Rows are points. A path goes straight from each point to the next, and from the last back to the first. The post is the endless flat space through its rows: a point in 2 columns, a line in 3, a plane in 4, and so on, so that a path can go around it. Count how often the path circles the post. Going back the other way cancels.
In the rows, zero is written as 128.

Post (1 x 2):
[[114 118]]
Path, 30 rows:
[[127  59]
 [ 97  87]
 [155  76]
 [148 119]
 [118 157]
 [125 142]
 [175 118]
 [117  96]
 [ 83  55]
 [ 46 126]
 [ 98 158]
 [ 96 126]
 [ 86  98]
 [128  94]
 [178  90]
 [129  50]
 [123  76]
 [137  94]
 [142 133]
 [113 145]
 [ 58 157]
 [ 66 132]
 [ 86  94]
 [ 70 103]
 [ 98 131]
 [115 137]
 [146 139]
 [112 166]
 [ 62 142]
 [ 77  73]]
Times around: 1

Post, 3 rows:
[[107 128 170 139]
 [155  91 109 100]
 [119 118 163 111]]
Path, 30 rows:
[[167 116 128  90]
 [124 122 151 222]
 [191 114 120  70]
 [128 134 100  95]
 [123 101  85 137]
 [104  84 134 119]
 [124  94 149 167]
 [103 165 237 183]
 [150 125 129 133]
 [193  98 140   7]
 [162  80 173  82]
 [158  85 130 116]
 [153 122 178 132]
 [162 109 129  82]
 [136 114 168 113]
 [143  89 108 151]
 [156  80 155 136]
 [158 101 125 123]
 [181 107  69 127]
 [141 129 131 126]
 [155 109 153 108]
 [143 100 179 110]
 [142  91 165 204]
 [174 121 173  95]
 [153 131  91 113]
 [100 125 134  94]
 [117  89 135  88]
 [ 90 121 184 118]
 [106  98 100  52]
 [155 107  87 123]]
Times around: 1

Post, 7 rows:
[[ 78 132 176 162  75 129  95 122]
 [122 146 140 164 155 105 154 109]
 [116 144  94 119 156 107 177 110]
 [120 123  95 123 139 220  56 188]
 [139 122 132 135 149  55 166 118]
 [118 157 111 110 140 149 106 112]
 [120 153 159 163  92 127 111 146]]
Path, 29 rows:
[[121 185 127 187 170  75 198  92]
 [153 154 126 149 122  29 154  75]
 [160 137 147 143 124 123  96 142]
 [155 137 196 137 148 147  86 130]
 [ 58 133 116 170 189 105 221 130]
 [ 50 107  89 132 163 126 161  91]
 [135 175  82 158 160 217  90 142]
 [154  60 144  75 128  50 117 120]
 [125 112 161 108 122  84 172 129]
 [133 145 104  92 158 116 106 142]
 [ 97 184 124 197  92 185 102 173]
 [ 91 184 142 212  62 105 174 107]
 [130 150 118  86 102 132  98 113]
 [115 108 145  80  98  97 127 126]
 [ 91  89 106  98 150 164  59 151]
 [ 71 153  82 134 152  90 187  84]
 [116 116 156 141  63  57 122 145]
 [102 106  85 107  98 130 167 157]
 [124 135 184 170 118 146  89 132]
 [199 170 158 173 236 200  35 182]
 [119  98 147 102 141 106 169 120]
 [136  87 147  61  95 139  61 121]
 [151 128 121 102 177 135  98 142]
 [ 93 133 142 117  87  95 134 157]
 [101 201 159 187  92 213  53 137]
 [ 85 125 129 165  85 163 110 131]
 [ 96 134 160 171  94 182 103 121]
 [110 178 171 157 116 164 144 138]
 [ 86 117 140 167 139 105 152 140]]
Times around: 5

Post, 11 rows:
[[128  82 100 121 112 103 117 156 100 126 183 113]
 [ 97  96 171 129 201 107 124 131  67  99 130 168]
 [132  88 145 138 171 114  82  90 123 148 160 154]
 [175 184 111  81 142 109 102 133  99 111 134 126]
 [104 107 176 154 147  72 119 135 139 139 116 175]
 [123 135 186 140  78 144 138 162 133 172 111 120]
 [164 175 145  83 149  92 139  82  81 158 146 107]
 [198 126 161  85 123 115 143 140 120  95 144 143]
 [179 127 129 158  29 165 166 118 135  91 125 122]
 [111 144 160 168  18 172 151  94 188 111 149 109]
 [143 162 145 137 143 134 195 154 123 154 135 135]]
Path (28 x 12):
[[182  91 181 115  89 128 144  85 112  66 125 209]
 [205 148 168  60 121 107 112 100 132 146 128 136]
 [125 174 164  87 144 152 122 177 137 133 112 122]
 [101  43 127 136  16 116 170 139 133  95 158 163]
 [ 99 173 110 165  84 160 176 144 100 155 141 122]
 [177 135 176 136 182 147 170 186  84  55 129 180]
 [100 143 119 180 153 103 143 161 112 131 114 141]
 [165 115 172 139 124 118 114 113 147 122 102 164]
 [114 121 129 148 138 114 171 172 164  83 154 147]
 [148 126 137  99 117 113 110 131 159 118  93 159]
 [146  91 138 120  91 166 109  84 137  72 148 168]
 [158 127 166  64 112 105  32 109  64  84 139 128]
 [150 134 107 164 149  83 158  88 133 190 158 198]
 [ 92 123 188  93  62 136  86 121 123  99 110 140]
 [135 180 129  90 150  89 203 156 162 138 194 142]
 [159 152 106 145  39  79 159 133 139 153 190  82]
 [181 170 158 132  80  94 139 101 143 141 125 104]
 [156 104 173 127 157 112 182 165 131 192 125 142]
 [143 138 117 137 102 181 114 148 103 129  58 161]
 [108  57 206 109 137  67 113 105  91 136 143 177]
 [ 70 176 115 127 163 127 175 137  52  48 167 134]
 [113  68 111  97 143  62 137 137 110  63 165 207]
 [169 161 151 136 153 127 148  74 168 131 101 192]
 [191 115 115 120 166  70  61 130 110 166 140 206]
 [223 198 100  92 172 130 143 138  57 137 116 141]
 [ 52 139 125 155  65 113 189 109 178 182 153 140]
 [ 73 119  99 123  76  74 127 139 181 228 154 132]
 [164 199 181  84  60  56 173 184 228 143 129 168]]
Times around: 2

Post:
[[104 159  77 141 124 198 156 111 139  86 148 149 121 124 140 112 117 140]
 [172  80 147  81 138 152 105 118 116 145 121 133 117 105 154  94 109 122]
 [157 122 142  98 172 117  85 104 136 124 132 128 152 149 110 107 148  94]
 [143 120 184  96 137 158 124 105 118 157 166 124 131 118 145 121 132 142]
 [130 167  52 151 140 163 113  97 163 113 158 181  91 127 129 114 104 151]
 [120 122 134 120 157 130 133 107 128 170 145 157 119 115 134 116 146  96]
 [135 180  82 152 109 163 107 107 124 110 130 155  74 146 148 130 142 130]
 [122  82 147 166 114 199  92 111 100 142  95  99 129 150 154 127  82 115]
 [120 124 127 159 106 105 115 130  95 132 140  84  86 132 124 135  98 132]
 [114 150  85 160 132 108 119 141 119  98  92  99 117 129 114 133 119 178]
 [ 87 139  87 116  93 106 107 175 143 114 105 102 130 138 121 155 131 160]
 [131  97 127 104 179  93  99  97 139 110 148 156 119 130 145 128 145 104]
 [157  73 118 140 118  70  86 120 114 130 146 103 160 134 108 145 164 128]
 [145 159 152 119 135  52  86 132 101 154 150 141 144 121 155 130 158 105]
 [130 138  84 135 133 104 126 158 144 135 143  94 121 137 153 165 146 146]
 [165 104 162 101 132 108 125 124 123 133 122 163 158 157 143 116 114 134]
 [114 133 131 159  88  83 128 128 163 108 136 105 113 108 147 134 137 132]]
Path, 23 rows:
[[154 138  87 120 217 148 126 141 147 147 108 117 132 139 114 137 105 136]
 [161 136 103 165 108  55  80 150 144 104  70 137 112 133 164 122 131 130]
 [163 118  57 126 127 121 103  85 186  76 128 226  66 128 166  94 133 154]
 [151 114 117 125 152 120  96  85 114 130 145 164 119 108 173 118 137 133]
 [131 174 144 101 120 119 107 132 102 162 151 152 149 102 147 140 139 101]
 [159 157 104 163  92 131  95 138 147 125 150 128  91 141 135 135  96 123]
 [160 177  99  78 150 118 129 181 115 170 137 137 119 121 135  79 137 137]
 [ 88 182  99 110 152  86  67 106 146  86 105 155 114 130 116  98 154  97]
 [172 130 118 155 109 129 107  33 106 103 181 184 111 112 111 112 127 118]
 [ 95 145  93 169  98 189 117 123 161 188 174 134 127 141 115 194 157 108]
 [139 175 127 173  92 155  68 100  92 129 154  83   7 122 130 101 140  71]
 [117 104 109 137  90 112  53 134  79 165 103 125  92 162 104 112 108 116]
 [143  69 153 113 121  66 115 101 140 122 112 145 164 118 163 132 167  86]
 [148 183 127 149 156 162 146  92 114 106 160 124 170 184 128 120 130 144]
 [156 156 107 131  75  96  98 161 155 138 135 112 106 129 202 117 147 148]
 [171 122  59 104 137  51 136 147 199 105 141 184 138 119 156  88 159 157]
 [ 74  85  60 125 166 158 180 112 167  83 129  89 108 133 135 154 126 127]
 [147  93 127 123 108  78  82 132 114 166 149 116 120 138 140 163 123  43]
 [102  73 179 124  97  90 119 142 124  94  93 156 114 110 124 119 111 123]
 [103 102 170 123 113 147  99  90 149  89 172 115  78 140 118 114 100 135]
 [146 172  98  95 104  66  92 156 133 140  98 139  96 118 160 129 176 160]
 [158  95 113 138 154 117 126  78 150 126 169 133 127 110 144  64 127 110]
 [141 121 138 131 145 152 127  60 114  88 158 132 115 108 141  76  76  95]]
Times around: 4
